Every row gives one point. The last column is the point's height on a tilted bowl or saddle (a function of degree 2), plus a little noise. Along how many of its main directions does it bend up, bend down or stay straight?

Points (16 x 4)
[[ 41 -14 -36  24]
 [  8  -9  25  -9]
 [ 18  17 -15 -10]
 [-13  26  -2  -9]
 [ 13  -8  17  -3]
 [ 32 -15 -22  16]
 [ 13  -5  19  -5]
 [ -7 -21 -60 -60]
 [ -7  11  -4  -8]
 [ -6  30 -36 -34]
 [-15 -34   1 -29]
 [ -2 -30  16 -19]
 [-18  -5  17  -7]
 [ 25   3  12   1]
 [-15  -5  -6 -10]
 [  4   4 -10  -8]]
Directions: 1 up, 2 down, 0 straight

Points (18 x 4)
[[ -7  -2  10   6]
 [-43 -39  31  60]
 [ 32   1 -12  -7]
 [-11 -12   9  11]
 [-14 -12 -16  15]
 [ 53  -2 -15  -3]
 [-31  25 -57  60]
 [-20 -32 -29  32]
 [  1  21  14   3]
 [-18 -25  33  27]
 [ 14  19 -20   2]
 [-15  11  -7  13]
 [  1  -8   3   3]
 [-17 -60 -47  58]
 [-13  -2   3  10]
 [ -2  -7  15   4]
 [ -3  -7  -8   5]
 [ 31   0 -31   0]]
Directions: 3 up, 0 down, 0 straight

Points (24 x 5)
[[ 25  46  -6 -14  21]
 [  3 -19 -24 -53  29]
 [-54 -29  -1 -28 -19]
 [  9 -43  -1  10  15]
 [  5 -18   6  21  10]
 [-17 -19  17  -1  -3]
 [-17  10 -45 -46  38]
 [  7 -53 -28  54  60]
 [-38 -25 -18  24  -7]
 [  9  -5 -20   3   4]
 [ 26  -7   4  25  16]
 [ 35  36   1  10   9]
 [ 10 -18 -10 -37  19]
 [ 36 -33 -18  -3   5]
 [ 17 -22 -21   7   6]
 [ 10 -12  33 -43  48]
 [ 33 -17 -60   1   1]
 [-12 -28 -32  13   5]
 [ -5 -30 -15   0   1]
 [  7 -13  11  39  20]
 [-39  31   8  14 -24]
 [  5  -1 -17  21   8]
 [ -3  29   9 -23  17]
 [ 26 -18  49  43  50]]
Directions: 2 up, 1 down, 1 straight

Points (41 x 7)
[[-11  20   6   4  -4   5  -6]
 [ 18  21  -6 -17  14 -17  -5]
 [ 17  36  28 -47 -26  20  28]
 [ 11  27  23   9 -26   0   3]
 [-11 -45   9 -17   8   2 -37]
 [-46  15 -17  -3 -24  32 -60]
 [ -7  -4 -42  15  -5 -28  48]
 [-19 -31   5 -11 -10  -2 -30]
 [-18  43 -10   7  52 -28 -47]
 [  6  14   4  28  26 -26   1]
 [ 27 -15  42  21  -6  -6   1]
 [ -3  23  -3 -16 -23  17  -4]
 [ -9 -25  17  19  19  13  -2]
 [ 13  -8 -41 -14   6 -15  28]
 [  1 -17  -7   2  -3  29   2]
 [ 25   5  17 -15 -18  19  24]
 [ 18  -1 -15  -4 -12  20  14]
 [-20  50   6  -6  26  -3 -55]
 [  7  -5  -1 -21   7  43   1]
 [ 24  14  -2   1   2 -49  -5]
 [ 14 -21 -12 -25 -39  39 -10]
 [-23 -47  -9  12  33 -10 -14]
 [ 28 -34   5   6  45   9 -31]
 [  4  17  10  -8 -21  30  11]
 [-26   2  30  -9 -18 -24 -45]
 [  1  39  20  13 -10  -1  -9]
 [  6  18 -13 -14 -18   9   5]
 [ -8 -32 -14   1 -25  34 -21]
 [  7  16  15 -18 -33 -11  -9]
 [ 41  22   1 -21  10   8   5]
 [-32  10  -5  27  36  10 -17]
 [  6   5  -9 -33 -13  15  -3]
 [ -2 -36  29 -23 -16  17  -6]
 [ -7  16   6 -22   9  37 -10]
 [ 37 -10  25  -2   9  29  13]
 [  0   4 -27   3   9  -4  22]
 [  0  13  12  43  28   6  -7]
 [ -1  45  27  32 -36   8 -28]
 [-26 -16 -25   9  17  28  -9]
 [  0 -37  24  60  39 -29 -13]
 [  3  28 -23  39   4 -35  39]]
Directions: 1 up, 4 down, 1 straight
